Every row gives one point. Examples show where two turns around zero, p and q, send a point. Where does a point land after both, in the order given? Backwards means that the second turn is done in reverse. Each puzzle has new turns, and all numbers are rounded.
In the rows, 128 means zero.

Turn p:
[150 121] => [149 137]
[ 79 106] => [104  80]
[154 157] => [130 167]
Turn q:
[ 72 148] => [ 74 103]
[166 123] => [159 151]
[131 116] => [139 122]
[165 102] => [173 136]
[106 152] => [ 95 130]
Where do these land?
p, then q: [145  78] => [179 140]
q, then p: [112 135] => [119 113]
p, then q backwards: [127 171] => [131 171]

Turn p:
[ 58  98 161 117] => [ 89 188 156  94]
[128 160 119 161] => [135 137  89 151]
[148 109 102 131] => [123 103 143 152]
[116 178 105  70] => [104  89  86  76]
[152 126 158 158] => [170 146 133 145]
[160 136 125 110] => [148  97 128 121]
[133  89 125 149] => [126 137 160 157]
Turn q:
[152 175 114 129] => [147 109 125 175]
[156  76 119 104] => [139  99 154  78]
[ 94 147 163 143] => [112 161  88 137]
[105 159 138 123] => [108 133 104 153]
[ 86 117  95 107] => [ 76 127 154 127]
[175  95 139 162] => [186 140 141  98]
Where do these land?
p, then q: [181 118 106 153] => [174 159 145 103]
p, then q backwards: [ 85 122 169 124] => [ 99  89 138 162]
q, then p backwards: [172 165 110 153] => [180 117 135 166]
q, then p: [105 148 177 101] => [ 72 107 119 149]
q, then p: [119 112  90 138] => [148 159 127 105]
p, then q backwards: [106 103 115 100] => [104 105 105 108]

Turn p:
[133  87 104 141 108 119 127 124] => [124 111 128 119 117 138  88 155]
[137 156 165 128 109 121  86 109] => [144 160 136 119 110 162 135  86]
[181 124 145 126 166 137 132 119] => [169 130  97 167 146 143 136 132]
[100 107 129 117 154  84 115 148] => [ 92 100  93 101 143 140 131 116]
[122 157 131  85 122 108 111 135] => [117 151 125 111 154 120 124  85]
[102 109  94  86 137 149 133  99] => [146 100 123 109 127  73 104 115]
[114 148  59 166 127 124 116 119] => [ 83 136 122 155  79  97  99 134]
[183  98 152 136 108 102 179 146] => [138 116 149 155 181 177 112 168]
[ 37 124 194 154 123 155 174 122] => [124  72 191  89 107 125 212 134]
[171 169 107 141 127 180 107 160] => [142 204 116 155 117 106 137 155]
Turn q:
[133 131 169 160 112 162 102 177] => [140 118 137 150  70 154 156 168]
[167 125 141  92 126  81 149  62] => [ 95 153 103  82 132 110 115  57]
[165 141 131 135 128  68 177  94] => [ 63 144 123 133 136 114 121  65]
[107 159 109  94 152 160 127 140] => [165 101 119 127 169 137 155 133]
[114 110 141 136 151 121 102 178] => [119 124 105 140 122 155 126 183]
[128 120 132 121  91  44 123 103] => [ 96 200  96 135 125 101 105 103]
[107  98 133 122 101 143 142 171] => [139 106 111 151 106  95 123 165]
[101 113 145 181 162 185 124 140] => [151  81 165 146 108 175 101 157]
[150 130  81 143 126 166 119 143] => [132 114 179 116 143 115 151 157]
[137 115  93 113 134 177 108 124] => [157 109 157  90 143 117 136 152]
[ 99 165 134 113 125 100 135  79] => [148 158 112 140 153 136 117  71]
Where do these land?
q, then p backwards: [115 117 116 109 133 137 125  85] => [131 115 131  84 111 129 115 115]
q, then p: [158 112 125 111 113 155 108 197] => [ 89 125 147 110 184 128 125 174]
q, then p backwards: [143 183 111 107 154  90 124  93] => [134 169 167  86 132  91 116 155]
p, then q: [101 118  70 136 125 148 123 184] => [133 156  81 174 164 116 141 161]
p, then q backwards: [140 130 123 114 148 105 163  72] => [ 93 144 128 139 135 150 186 118]
p, then q: [140  97 179 166 155 139 113 163] => [129  65 148 138 136  87 158 145]
p, then q: [130 137 130 157 114 122 118  41] => [140 161 164 105  57 114 112 111]
p, then q: [ 99 131 151 107 122 153 118 193] => [125  96  78 143 170 117 156 108]
p, then q: [126 105 146 145 108  77 127  78] => [169 121 148  87  85 128 100 139]
p, then q backwards: [127 150 130 126 109 154 161 174] => [145 137  74 137 114 118 104 149]

Turn p:
[ 87  86 150  96 161 126 146 136 114] => [185 136 139 127 126 120  97 135 174]
[129 143 111 156 127 143 110 163 110] => [ 98 129 129 140 137 151 148 164 138]
[122 170 107  93  94 145 147 129 152] => [106 119  99 150  84 140  96 120 101]
[ 96  48  82 181 161  96 120 139 157] => [111 114 215 144 187 119 111 107 182]
[131 174 130 124 140 135 132  82  85] => [145  80  80 109 128 120 148 143 110]
[160 172 140 103 112  98 103 123 107] => [141 127 112 100 120 156 143 141  68]
[126 156 140 101 136 164 100 105 147] => [140 125  81 140 117 156 141  94 128]
[141 100 140 101 102 147 130 105 108] => [137 132 124  90  87 119 137 113 143]
[109  66 156 205 103  85 149 165 172] => [ 84 194 185 122 189  80  94 125 148]
[178 164 126 120 144 141 144 133 128] => [135 125 115 157 106 118 165 139  90]
Turn q:
[116  95  91  94  78 116  81 161 128] => [138 110 133  97  89 187 175 148 154]
[163 157  87 162 148 129 170 137 163] => [185 162 161 149 118 108  93 122 101]
[171 114 144  86 154  95 134  75  91] => [ 94  99 102 136  98  66 154 147  88]
[137 139 137  83 115  91 147  82 162] => [ 88 101 174 156  91 105 129 138 113]
[104 135 100 106 152 128  90 176 121] => [124 161 117  89 119 179 144 122 106]
[113 132 166 158 109 138 101 153 137] => [127 118 109 145 152 166 118  99 156]
[122 138 165 139  91 132 134 157 103] => [132  97 115 112 140 133 120  84 159]
[111 122 165  81 152 147 139  81  87] => [ 60 125 115 110 148  75 152 134 127]
[131  90 136 154 150 155 148 127 140] => [137 159 105 143 137 109 105 149 157]
[ 77 115 109 183 151 107 168 121 158] => [138 139 147 128 154 140  49 173 127]
[162 172 109 161 107 170  95 138 118] => [184 136 133 144 164 139 169  90 120]
Where do these land?
q, then p: [135 171 149 153 169  97 146  75  94] => [167  94 166  87 172 142 140 168 147]
p, then q: [140 142 141  88 118 166  92 124 154] => [156 127 173 132 160 100 157 136 140]
p, then q backwards: [136 130 106 131  84  81  96 127 159] => [ 84 184 131 109 149 104 125 141 135]
p, then q: [159 113 163 180 178  89 134  98  91] => [109 142  97 117  68  82  83 120  84]
q, then p: [125 103 162  95 178 108 113 104  85] => [123  82 155 126 126 151  71 164 150]
p, then q: [102 107 145 133  92 144 117 158 157] => [110 137 166 143 162 160 139 111 113]
p, then q: [138 109  90 137  87 112 113  88 156] => [ 67 105 128 123 151 117 141 163 144]
q, then p: [132 132 119 123 165 167 154 135 150] => [129 121  95 133 151 143 125 140  81]
q, then p: [ 71 159  87 115 133  99 144 166 152] => [157 160  68 105  96 168 146 125 146]
q, then p: [171 153 127 115 105 168  97 165 113] => [124  93 113 132 100  67 136 103 101]
p, then q: [116 117 117 173 115 172 148 160  79] => [125 149 157 113  99 181  77 116 151]
p, then q backwards: [112  99 130  93 112 133 182 136 145] => [153 116 133 127 134 116 189 144 159]

Turn p:
[103 160 164 112 106 127 141 154 151 136 177 114] => [ 77  82 146 148 114 118 134 145 156 102 128 143]
[ 99 163 109  83 103 165 147  81 154 152 111 155] => [129 152 148 123 154 100 155 147 172 132 198 157]
[112  82 118 170 112  72 104 163 142 156  93 149] => [144 137  94 160 104 190 168 142 112 172  94 131]
[111 113 153 136 153 100 157 131 128  89  88 151] => [178  91 117 121 105 134 128 106 147 162 129 108]
[131 159 137 142 125 127 107 126 145 116 124 113] => [125 121 147 151 154 142 120 117 140 117 121 121]
[134  99 109 177 190 103 107  91 111 129 153 146] => [162 155 114  86 107 193  83 128 116 108 115 125]
[114 107 162  94  95 172 111  95 134 138 138 140] => [ 88 135 133 124 122 122 151 118 120 120 198 112]
[110 107  96  90 132 161 128 102  85  87 108  88] => [148 149 146  98 130  82 138  61  96 120 143 149]
[158 159 121 140 107 119 163 107 123 164 107  96] => [130 174 117 154 137  92 128 137 170 116 104 116]
[133 137 173 157 127  76  86 173 156 165 123 123] => [ 88 103 100 164 139 189 141 138 148 143  81 108]
[175  87 128 125 129 155 176 160 176 104 165  89] => [144  86 106 135 121  81 145 162  85  60 113  99]
[158 176 153  96 103 111 126 127 116  75 174 143] => [ 97  96 207 111 128 105 107 141 138 131 117  92]
[166  84  84  98 169 140  98 157  86 136 147 128] => [115 145 104  63 144 121 117 132  56 135  99 141]
[ 88 158  86 171 142 163 139 125  86 146  84 157] => [165 166 113 153 135 125  79 117 136 173 152 189]
Turn q:
[122 121 161  83 133 111  89  45 146 116 138 157] => [ 92 127  70  91 146 106 117 117 174 149 111 187]
[102 102 174 100 154 135 124 110 128 109 141 124] => [ 99 117 101 105 132 110 137 163 119 165 136 151]
[136 101 139 158 152 113 122 133 141 177  72 178] => [172 105 114 138 170 151  92  85 121 178 133 115]
[133 109 108  99  85 115 128 155  91 135 173 125] => [ 72 178 140 154 128 151 122 135 114 104 133 121]
[154 142  94 100 132 121 133 164 126 126 137  79] => [105 144 172 128 122 105 150 123 110 103 101  93]
[136 100 137 112 106 103 121  85 107  69 159  86] => [ 56 114  97  97 110 127 162 129 127  89 143 145]
[156 165 149 163 131 142 172 157 175 116 126 141] => [177 100 162 109  87 164 119 146 130 134  95 120]
[ 66 116  98 149 181  92 112 104 111 163 135 164] => [143 132 134 145 206 128 147 123 173 160 181 141]
[135 131  98 148 126 140 146 140 134 139 168  76] => [124 119 163 158 128 133 170 146 112  89 110 128]
[127 189 182 174 122 136 162 142 150 162  80 123] => [208  84 135 109 130 134  73 163 118 111 110 109]
[122 162 128 144 113 147 183 149 177 121  67 134] => [178  82 143 138  80 125  94 139 152 137 110  82]
[133 108 104 121  92 167 110 138 115 125 151 102] => [109 156 115 170 103 120 149 128 101 102 121 133]
[106 126 124 147 149 114  64 145 129 131  88 191] => [179 169  90 114 155 133 125  91 146 173 156 111]
[166 118  97  95 115 157 126 123  63 103 158 114] => [ 77 165 153 137  93 106 134 103  93  98 150 159]
Where do these land?
p, then q: [123 125  86 117 135 130 143 131  86 136 100 104] => [134 132 143 106 147 123  87  93 164 120 128 132]
q, then p: [164 143 127 145 187 131 166  94  62 140 174 119] => [ 98  78 129  78  77 146  92 132 136 162 173  93]
p, then q: [ 68 119 165 143 120  94  76 140 162 100 149 150] => [130 103  92 187  91 138 124 159  89 152 136 175]
q, then p: [159 144 111 122 124 129 130 108  69 152 163  82] => [144  85 165 107  94 144  90  93 139 159 138 116]
q, then p: [133 115 125 112 108 175 116 149 136  97 122 137] => [117 166 152 167 118 113 135 141 138 144 116 138]
q, then p: [100 174 175 151  86 105  99  88 167 148 139 138] => [175 102 134 113 203 126 147 155  80 142 123 135]
p, then q backwards: [103 125 165 149 106 131 123 118 160  94  83 129] => [112  98  77 173 134 130 143 135 137 133  99 141]
p, then q backwards: [100  79 114 146  94 153 150 184 129 159 119 132] => [111  76 146 133 118 204 113 115 126 115 142 114]
p, then q: [139  86 103 122 116 130 125 144 145 128  93 109] => [122 105 177 130 124 128 111 107 122 109 154 129]
q, then p: [ 84 133 103 133  97 132 115 114 169 113 115 167] => [153 140 132 167 161 137 151 174 125  91 124 132]
q, then p: [125 113 109 118 171 166 135 118 111 189 150  84] => [149 114  92 120  82 161  80 120 149 166 101 109]
p, then q: [180 166 131 117 173  92 173 133 138  91 176 113] => [ 97 121  80  84 116 105 139 103 102 161 103  61]
p, then q: [172 187 142 140 158  98 102 162 151  82 101 177] => [148 106 114 135 174  98 150 112  45 175  94 121]
p, then q: [175 102 114 125 146 123 136  79  86 170 155 122] => [123 174 138 102 109  73 121 141 162  92 113  96]
q, then p: [ 95 111 149  78  98 130 131 158 148 121  82 158] => [ 98 165 124 162 161 152 162 122 124 111  93 170]

Turn p:
[135 132 116 130 134 130 147 127 127 113 119 123 130  96] => [113 119 148 147 121 136 131 124 134 147 127 131 110 122]
[131 125 127  99 151 113 114 141 140 120 131 133 139 134] => [144  98 116 113 126 124 125 127 137 129 130 147 130 108]
[138 117 122 138 117 145 148 133 124 119 132 131 150 125] => [133 137 136 143 122 130 123 131 135 127  99 126 107 133]
[145 122 120 125 137 140 129 135 127 114 118 122 106 135] => [140 119 134 136 149 120 139 115 136 142 128 116 127 127]
[136 124 118 114 131  99 147 120 117 114 117 136 135 134] => [136 116 147 111 120 145 111 117 127 146 117 127 132 119]
[142 119 130 130  86 113 137 117 130 184 143 124 132 120] => [ 98 124 132 130 132 136  92 157 117  95 116 108 145 155]
[135 139 119 143 132 116 136 138 139 129 126 129 132 135] => [128 134 145 115 139 125 124 141 137 130 129 134 120 123]
[102 125 127 129 128 127 126 139 119 121 118 101 143 133] => [143 142 137 143 117 115 118 120 113 122 137 144 131 114]
[123 124 119 139 116 140 145 116 118 179 123 141 120 118] => [ 96 137 130 133 145 152 122 131 108  97 124 106 121 135]
[135 156 150 117 112 137 118 136 129 124 129 133 135 136] => [126 141  99 123 131 119 109 126 142 138 134 138 126 142]
[114 125 134 132 136 131  31 132 124 119 135 133 130 135] => [120 130  92 108 112  77 166 104 142 102 136 154 169 122]
[ 98 122 115 134 106 142 142 121 145 137 131 132  99 134] => [138 137 141 138 141 151 143 127 116 106 146 126 127 160]
[127 128 167 130 144 125 130 117 141 117 118 131 125 130] => [133 125 109 115 123 121 138 139 105 157 134 130 120 131]
[137 138 127 125 149 133 129 109 125 119 139 120 132 131] => [130 131 119 134 128 139 138 137 136 146 122 128 139 110]
[122 125 128 135 140 129 140 140 114 113 142 130 113 122] => [139 130 135 132 115 130 139 125 138 132 141 108 115 120]
Turn q:
[119 133 133 120 120 146 153 137 120 133 146 115 125 130] => [136 143 141 129 147 133 133 127 134 144 131 131 104 118]
[127 156 111 129 118 135 121 135 141 121 136 116 108 135] => [136 123 126 124 136 156 148 112 117 143 134 142 135 132]
[120 112 133 127 118 134 134  95 161 118 144 142 131  97] => [121 131 145 142 147 128 137 137 152  94 155 127 154 118]
[139 128  94 160 112 124 118 133 118 116 137 122 115 140] => [133 114 126 100 111 142 138 147 109 144 147 149 134 130]
[151 130 140 122 115 130 115 138 118 112 121 124 125 129] => [138 146 119 130 106 129 145 134 128 136 120 122 133 136]
[117 114 140 124 126 137 114 118 121 121 132 128 118 138] => [114 141 134 124 120 110 136 116 128 132 136 131 133 123]
[119 118  96 120 132 125 116 136 139 116 131 121 135 124] => [144 104 132 115 131 121 134 125 138 130 122 146 145 125]
[145 130 125 118 120 123 115 117 127 140 135 137 146 145] => [124 127 123 105 132 121 139 130 125 116 123 111 125 149]
[113 150 140 127 113 126 117 138 115 137 148 116 137 126] => [128 128 132 138 140 124 137 123 131 154 137 126 114 156]
[149 113 136 130 131 119 118 140 128 163 113 176 142 137] => [ 99 123 125 124 129 115 120 157 104 108  90 104 132 140]
[117 113 133 121 143 120 131 124 123 131  62 116 139 127] => [150 119 102 148 110  96  99 112 111 116 115 115 132 104]
[120 156 119 140 145 128 138 130 122 118 113 151 141 130] => [137 113 150 134 117 145 102 119 111 122 122 119 127 139]
[114 114 134 118 135 118 157 109 121 117 147 114  89 106] => [120 156 125 130 142 139 105 124 159 141 153 143 138 100]
[155 116 142 127 161 141 129 135 132 161 120 118 138 116] => [119 134 104 141 130 121 121 137 133  98  99 143  99 129]
[114 138 142 138 129 115 143 134 134 115 135 125 130 141] => [121 115 136 135 121 141 126 120 137 143 139 112 117 120]
Where do these land?
q, then p: [118 134 129 136 136 139 124 120 119  96 146 110 138 117] => [131 128 113 113 130 134 132 154 136 131 121 120 129 160]
p, then q: [108 147 128 130 145 128 152 132 116 124 120 113 116 128] => [115 146 131 138 140 142 130 135 132 128 139 149 114 150]
q, then p: [107 115 136 138 127 121 128 126 100 132 132 126 121 116] => [117 130 122 106 119 121 126 139 134 106 145 129 138 127]
q, then p: [123 118 132 109 119 122 120 137 136 140 101 106 140 130] => [115 116 166 124 134 130 125 132 125 135 117 124 138 114]
p, then q: [146 121 127 128 124 137 121 127 110 144 114 122 134 146] => [141 117 113 132 114 119 109 112 129 119 130 133 133 140]
q, then p backwards: [116 139 134 133 128 152 133 122 118 123 147 140 118 140] => [114 137 113 149 124 120 142 125 125 124 106 131 122 121]
p, then q: [134 109 120 142 131 120 140 113 162 106 156 148 107 152] => [140 143 121 122 128 142 145 132 133 121  90 108  95  97]
p, then q backwards: [141 149 131 130  89 120 121 130 108 146 112 119 134 119] => [111 128 145 121 151 112 119 109 104 141 130 154 117 119]
p, then q backwards: [142 138 120 129 121 139 101 123 116 150 103 117 103 112] => [ 96 126 147 120 125 119 109 107 147 150 133 141 115 130]
p, then q: [135 132 110 128 128 123 128 116 119 149 103 131 148 117] => [126 132 143 151 123 105 110 111 120 125 133 132 142 132]
p, then q: [130 108 103 111 124 126 137 142 152 106 155 154 125 140] => [127 143 123 120 113 139 158 135 132 102 109 116 132  91]
q, then p: [148 131 135 109 133 116 123 144 121 155 118 125 140 114] => [132 130 153 116 159 116 131 112 129 129 130 140 132 114]
p, then q: [123 125 153 121 124 143 140 118 130 106 122 137 137 108] => [121 135 122 111 143 127 127 138  92 137 138 131 128 119]
p, then q: [107 124 124 134 145 118 119 134 169 109 151 159 131 151] => [139 152 142 111 137 156 139 142 141 122  89 107 136 105]
p, then q backwards: [144 125 129 143 124 130 129 155 131 154 108 114 141 114] => [108 106 139 135 141 138 136 125 120 161 126 142 141 127]
q, then p backwards: [115 138 140 126 138 132 136 108 123 138 146 105 125 120] => [121 156 122 122 121 145 130 151 128 126 116 133 119 125]
p, then q: [140 123 127 130 143 109 124 129 144  99 142 150 117 152] => [136 141 111 120 148 134 139 134 143 111  97 111 123 111]

Turn p:
[134 117 159 119 147 121 100 102 139 108  90 138  98 109] => [176 134 149 128 137 118  91 124 110 132 135  89 140 127]
[132  93 154 128 153 153 164 160 154 112 115 107 120 140] => [153 145 132 155  72 141 131 120 154  98 117 110 115 123]
[109 142 123 123 125 102 158 102 125 165 138 121 123 104] => [101 120 132 120 166 124 135 135 170 122 137 113 150 135]
[ 88 150 153 120 111 139 136 147 123 131 110 127 156 108] => [118 121 114 160 139  97 122  87 136 107 133 143 137 140]
[125 137 122 158 161 118 115  96 105  94 107 122 168 170] => [181  99 127 122 131 159 161 112 107 149 117 158 157 142]
[166 155 127 166 143 146 152 116 118 162 142 103 163 121] => [138 136 115 111 150 128 158 131 174 131  88 166 130  94]
[129 123  93 111 104 151 129 122 121 108 157 160 115 106] => [ 92 137 141 145 137 114 139 168  87 121 131 127 124 119]
[110 110  96  91 154 133 108 144 110 115 121 123 165 134] => [108 144 136 130 104 150 142  93  92 129 137 143 167 125]
[104 115 150 135 111 100 108 170  97  96 113 135 114 125] => [138 121 110 126 108  95 140  95  98 134 157 102 107 157]
[152 163 106 100  94 169 131 157 112 155 166 115  91 160] => [ 61 105  94 136 109 131 113 150 126 152  98 129  94  85]
[ 98 119  88 158 166 105 139 118 145 153 125 177 140 127] => [123 155 176 140 150 151 152 136 149 162 147 146 138 172]
[169 159  85 133 131 151 156 140 171  97 144 131 124 108] => [131 168 103 167 136 148 139 183 128 123 138 147 115  89]
[112  94 161 124 137 103 109 116 165 139 161 122 112 110] => [132 126 170  98 134 137 105 122 143  93 162 107 104 128]
[155 129 162  88  92 105 119 101 131 161 144 139 114 127] => [103 120 118  87 161 128  80 137 126 107 106 100 117 136]
[136 114 139 163  92 122  96 128 105 123  86 100 118 170] => [164  89 101  94  87 100 113 128 121 157 121 139 130 149]
Turn q:
[134 126 118 130  81 133 144 132 108 167 173 148 116  85] => [111 124  83 150 131  88 102 141  98 100 168 111 133 117]
[107  97 124 109 127 125 122 121 113  70 118 125 127 137] => [158 140 124 125 136 130 111 126 136 172 111 166 109 128]
[182 183 110 128 111 131 133 146 110 142 111 143 137 116] => [101 113 125 134 128 124 141 165 110 127 139  84 132 185]
[131 111 169 127 129 118 118 143 138 139 100 139 112 139] => [133 126 138 149 107 157 136 129 147 143 134 107 117 100]
[118 121 144 131 129 138 145  97 157 118 152 118 105 154] => [155 102 131 125 104 117 123 106 132 105 100 145 125 109]
[127 137 125 146 156 104  71 106 179 108 161 130 159 155] => [134 105 180  66 122 122 123 101 132 149 123 131 178 110]
[132 123  97 120 106 132  93 137 124 164 123 115  87 156] => [ 98  84 151 162 147 138 123 156 122 120 136 151 131 109]
[147 134 120 163 152 113 157 137  95 113 107 103  76 107] => [ 97 141 114 147  96 107 152 148 177 122 128 156 103 158]
[159 118 139  97 146 152 148 172 137 135 162 134 159 106] => [145 133 123  96 158 124 113 120 133 104 163  82  89 138]
[ 86 117 126 125 137 153 130 111 126 124  69 147  75  91] => [ 86 143 103 163 101 153 146  99 108 153 112 162  84 115]
[ 99 151 127 132 113 121  88 146 136 121 117 102 118 156] => [138 105 152 130 138 141 169 145 119 146 135 158 147 112]
[143 140 136 104 151  97 150 111 134 132 160 108 157 134] => [147 135 119  77 127 133 112 146 143  96 113 116 145 132]
[127 117  98 139  79 132  96 146 131 125  86 106 159 121] => [133 152 170 159 143 143 127 146  89 150 160 148 143 148]
[ 97 122 135 145 166 124 182 113 128 118 111 168 133 131] => [129 150  85 134 117 145 133  72 156 129  98 123 134 143]
[132 123 154 126 135 147 142 102 106 142 170 136 200 131] => [157 166 123 105 161  97 110 118 117 107 102  78 150 117]
Where do these land?
p, then q: [108 118 143 145 153 128 137 134 140 145 155 136 111 143] => [144 113 135 141  98 126 137 113 129 111 123 129 105 101]
q, then p backwards: [164  98 137 127 104 147 128  65 112 142 144 102 203 119] => [171  82 154  92 124 156 107 101 144 125  90 171 119  76]
q, then p backwards: [128 149 115 139 118 133 179 127 140 139 131 158 113 118] => [107 130 148 105 103 113 150 154 118 106 111 118 142 147]
q, then p: [114 183 118 126 144 150 111 115 117 119 143 117 101 140] => [119 146 131 141 108 133 145 123 137 121 124  91 157 176]
q, then p: [110 100 136 109  99 115 135 119 185 114 140 105 103 104] => [107 135 133 112 151  92 123 161  72 119 113 116 102 122]
p, then q: [136 142 138 132  96 141 101 143 112 130 135 167 135 128] => [ 94 120 105 143 130 141 132 143 154 151 110 139 140 114]
p, then q: [136 114 108 139 112  84 122  92 133 129  90 115 126 153] => [146 110 157 121 181 149 100 140 126 117 138 102 129 132]
p, then q backwards: [137 104 108 147 125 146 103 147 149 132 149 102 132 118] => [123 110 142 131 132 110 110 123 146 121 136  92 107  96]
p, then q: [133 129 163 146 107 149 196 152 136 104  72 151 147 138] => [132 102 173 164  99 135 134 126 152 143 124 143 171 196]
q, then p backwards: [125 114 126 137 115 138 137 160 103  97 149 134 113 127] => [116 160 136 169 112 119 126 142 134 125 112 130 118 114]
q, then p backwards: [126 128 129  80 128 142 124 136 116 116 137 148 214 134] => [174 140 150 111 151  74 101  92 121 121 108 167 119 113]
q, then p: [121 174 129 135 100  80 126 116 114 137  97 100 126 121] => [ 97 143  90 158 110 113 153 113 128 121 110 164 113 154]
p, then q: [144 169 129  81 113 105 109 149 133 135 136 106  98 140] => [ 86 132 138 115 162 112 123 128  99 120 137 178 121 107]
p, then q backwards: [106  98 118 131 181 143 113 144 104 148 108 136  96 125] => [147 118 160 173 134 133  89 121 149 109 100 150 145 129]
p, then q: [130 102 123 145 225 118  98 119 126 133 136 143 101 112] => [135 141 128 115  95 109 157 156 110  70 108  71  94 101]
